Every row gives one point. The ring and each string are closed loops that go straight from each point to the next, and from the last back to the first. Before rounding, they use only three directions, however many columns there are. How many times does the string pass through the ring? Passing back the other way cancels.

Ring (7 x 3):
[[ 24 -17  -4]
 [ 26  19 -25]
 [  6  46 -16]
 [-26  47   8]
 [-37  31  27]
 [-27   4  42]
 [  4 -20  27]]
String (19 x 3):
[[  3  45   8]
 [ -5  26   2]
 [-25  22 -19]
 [-34  54 -18]
 [-24  74  12]
 [-36  63  15]
 [-13  53  35]
 [-13  30  21]
 [-21  18   9]
 [-42  14   3]
 [-20  14   6]
 [-52  20   8]
 [-63  37  18]
 [-43  25   1]
 [-22  24   3]
 [-25  29  -2]
 [-33  48 -12]
 [-23  65 -12]
 [  1  66   6]]
Times through: 2
String (23 x 3):
[[-62   8  48]
 [-38  19  59]
 [-20  29  64]
 [-15  29  52]
 [-38  33  57]
 [-69  30  40]
 [-60  20   9]
 [-25  17   4]
 [-31  24   4]
 [-47  43   3]
 [-48  63   7]
 [-26  70  20]
 [ -2  46  23]
 [ -5  24  11]
 [-21  17  -3]
 [ -9  28  13]
 [ -4  38  27]
 [-24  57  43]
 [-45  45  37]
 [-19  43  51]
 [-15  22  25]
 [-20  10   8]
 [-56   2  20]]
Times through: 1

Ring (6 x 9):
[[ 52 -22  32  -7  21 -42  -6 -28  14]
 [ 36  -9  10  16   7 -54  -7 -40  -1]
 [-25   4 -10  36 -36 -23  15 -20   7]
 [-37   0 -14  27 -39  19  25   2  21]
 [ -8 -15  -9   3  -9  48  20  15  30]
 [ 40 -28  29 -18  20   4   4  -3  29]]
String (20 x 9):
[[ 45 -19  -9  -1  27  11  -4 -13  11]
 [ 57 -32  32 -25  34   3  -1  -6  28]
 [ 49 -35  43 -32  28  11   5   4  38]
 [ 23 -33  57 -32   6  14  18  14  50]
 [  6 -26  40 -20  -5  23  21  15  45]
 [  0 -18  20  -5 -11  19  19   8  34]
 [  8 -14  -2   6  -3  15  11  -3  20]
 [ 14 -13 -33   9  10  49   8   4  14]
 [ -2 -12 -39  10   1  69  16  15  20]
 [ -6 -11 -33  11  -4  63  17  14  21]
 [  8 -12 -28  11   4  41  10   2  15]
 [ -9 -15 -30   4  -3  79  21  24  29]
 [ -3 -19 -15  -5   0  74  22  26  35]
 [ 27 -20 -29  -3  23  61   6  10  19]
 [ 32 -19 -17  -2  22  37   3   0  17]
 [ 51 -31   2 -23  38  46   2   8  28]
 [ 42 -34  49 -31  21   5   8   3  40]
 [ 31 -31  70 -27   4 -25  11  -3  42]
 [ 28 -23  38 -11   5 -18   7 -10  28]
 [ 30 -19  13  -2  10  -6   3 -12  19]]
Times through: 2
String (24 x 9):
[[ 24 -15   6   4   6  -8   3 -15  15]
 [ 53 -23   8  -9  30  -3  -5 -16  14]
 [ 63 -37  54 -34  34 -14  -2  -8  34]
 [ 42 -34  62 -31  16 -14   8  -2  40]
 [ 19 -25  55 -17  -3 -18  14  -3  38]
 [ 27 -19  14  -4   9   1   6  -8  22]
 [ 16 -14   9   5  -1  -4   7 -11  18]
 [ 26 -28  61 -22   1 -21  12  -4  40]
 [ 51 -36  73 -35  20 -27   5  -7  41]
 [ 74 -33  35 -26  44 -16  -9 -17  22]
 [ 55 -22   3  -5  32  -8  -8 -20  10]
 [ 33 -17  12   2  11 -17   0 -19  13]
 [ 57 -18   5   1  30 -27 -11 -30   4]
 [ 69 -20  43  -2  26 -87 -17 -51   2]
 [ 47 -15  49   5   7 -95 -10 -50   5]
 [ 46 -11  26  12  10 -80 -12 -50  -2]
 [ 56  -9  -8  19  25 -54 -18 -49 -13]
 [ 38 -10 -19  15  18 -12  -7 -27  -2]
 [ 22 -11  12  12  -1 -34   1 -26   9]
 [ 20 -11  31   9  -7 -55   2 -31  13]
 [ 53 -15  37   6  14 -85 -13 -50   1]
 [ 75 -20  35  -2  33 -83 -20 -53  -2]
 [ 50 -22  53  -8  13 -69  -6 -35  16]
 [ 32 -20  43  -6   4 -42   3 -22  22]]
Times through: 0
